Each row is a point. A path goes straight from each point to the next, and from the last back to the first. The post is the endless flat space through its rows: a point in 2 columns, a line in 3, a plane in 4, and so on, so that a path can go around it. How many times does the path go around the post? Going back the other way cancels.
(in the rows, 128 means zero)

Post (2 x 3)
[[142  93 101]
 [120 159 147]]
Path (31 x 3)
[[116 194 146]
 [170  88  88]
 [139 145 170]
 [161  42  89]
 [184 112 158]
 [139 158 119]
 [ 92 205 130]
 [ 79 152 128]
 [ 95 121 165]
 [155 123 178]
 [125 207 180]
 [153  95  37]
 [120 106 102]
 [ 97 106 146]
 [ 92 124 141]
 [102  51  40]
 [ 97  89 112]
 [138  75 112]
 [162 175 188]
 [178 148 181]
 [116 111 165]
 [ 77  95 119]
 [117 141 104]
 [138 198 105]
 [109 143  90]
 [ 87 101 108]
 [134  56 115]
 [133 168 177]
 [156 141 112]
 [133 131 103]
 [ 95 125  69]]
Times around: 2

Post (8 x 9)
[[108 164  99  96 115 184 146 120 116]
 [187  99 157 148 146 134 123 123 151]
 [202 130 124 105 135  61 113 127 136]
 [139 111 175 182 137 126 118 133 119]
 [156 106 166 164 111 177  91 131 133]
 [ 63 106  46 180 149 154 122 175 193]
 [150 129 107  69 105 145 136 160 114]
 [112 147  93  58 127 151 141 160 153]]
Path (24 x 9)
[[118 159 114 214 143 108  98 125 140]
 [231 105  55 107 103  91 119 149 154]
 [130 115 143 124 122 118 155 154 110]
 [ 97 128 187 166 164 151  94  95 147]
 [119  84 240 179 191  94 141 124  87]
 [155  89 193 182 146  98 112 127 119]
 [172 112 100 185 152 135 101  60 174]
 [147  95 132  80 125 131 120 178 112]
 [ 96 166 138  74 141 191 171 189 125]
 [228  93  78 142 126 188 118 131 213]
 [125 142 114 150 115 178 104 155 142]
 [ 94 172 102 181 110 137 121 146 132]
 [104 106 160  88 105 139 166 179  87]
 [ 93  52 209 163 115 207  98 144  79]
 [103 145 196 197 155 174  95 120 126]
 [ 76 130 176 188 129 132  80 228 148]
 [133 185  58  64 113 192 152 160 210]
 [133 137 144 151 133 134 140 173 120]
 [141  76 202 135  93 172 117 183 126]
 [113 103 182 190 133 141 142 120  91]
 [110 125 137  31 143 146 128 172 122]
 [145 103 236 113 191  87 163 129 114]
 [182 105  98  97  96  96 132 130  81]
 [116 123 108 156 130 166 103 135 130]]
Times around: 3

Post (13 x 14)
[[ 95 118 126  91 111 161  48 151 173  67 110 121 117 104]
 [ 87  89 189  89  95  84 133 173 121 187  43 123 123 154]
 [121 138 121 143 158  70 117 118  88 134  95 146  94 152]
 [175 146 105 120  93 105 177 185  72 113 121 145  98 127]
 [ 96 121 132 118 122 162 127 160 162  65 190 118  67 125]
 [ 98 166 142 111  88  78 131 151 126 131 120 153 131 145]
 [135 137  70 125 123 118 183  95  82  70 129 104 146 114]
 [131 158 156  92 123 164 107  77 120 145  76 128 209 121]
 [132 101 111 103 121  80 130 160 137 179  88 135 161 137]
 [186 144 137 223 144  80 111 114 104 127 102 133 153 147]
 [161 146 124 149  83 227 116 103 182 128  69 161 145 125]
 [135 197 103 132 103 170 140 173 129 101  90 143 162 168]
 [150  98 111 136 104  80 180 143  58 120 134 169 128 169]]
Path (26 x 14)
[[149 158  87  70 107  88 137 139  96  95  59 106 171 108]
 [171  89 182 102  55 132 123 175  97 178  48 165 154 187]
 [117 132 205 167  95  69 144 176 132 137 133 139 121 211]
 [126 109 139 130 139  60  92 140  66 108  54  55  54  94]
 [130 177  56 141 149 204 144  95 133 113 127 153 122 133]
 [137 125 111  90 113 165 113 180 156 127 115 178 101 126]
 [ 82 208 215 132 213 180  88  89 150  80  81  95 143 171]
 [129 172 125 111 107 103  78  73 163 126  75 177 106 117]
 [100 127  86  60 125 216 124  83 173 153  76 156 174 164]
 [173 119  80 162  98 112 199 117  75 126  83  98 140 125]
 [ 57 171  71 129 105 154 145 134 161  99 127 146  73 155]
 [ 86 148 104 139 117 108 154  71  96 104 166 136 204 111]
 [138 127  97  72  86 165 164 188 143  28 130 111  87  73]
 [113 202 161  59 109 156 120 147 153  72 179 181  97 151]
 [169 107 165 127 105 108  81 102  80 138  61 138 160 128]
 [190 181 194 160 122 175 115 155  98 190 181 144 180 147]
 [105 119 105 172 157 101 150  93 103  66 157 108 103  82]
 [117 149  91  79  95 102 185 148  97  46  95 136 131  94]
 [139 184  92  95  82 119 178  87  25  41 153 166 141 103]
 [158 140 159 167 145 146 119 149 112 140  92 126 189 148]
 [ 78 188 169  95 121 116 121 136 117 143  78 171 141 186]
 [ 91 106 134  50  87 109 177 153  95 135 102 157  65 154]
 [127 100  90  35 124 135  88 200 141 116  86  96 187 127]
 [107 132 152  82 113 105 104 180 129 158 110 119  66 119]
 [145 115 160 204 110 116 124 195 132 131  98 102 160 150]
 [136 156 203  80 155 208 111 132  95 147  78 186  74 151]]
Times around: 4
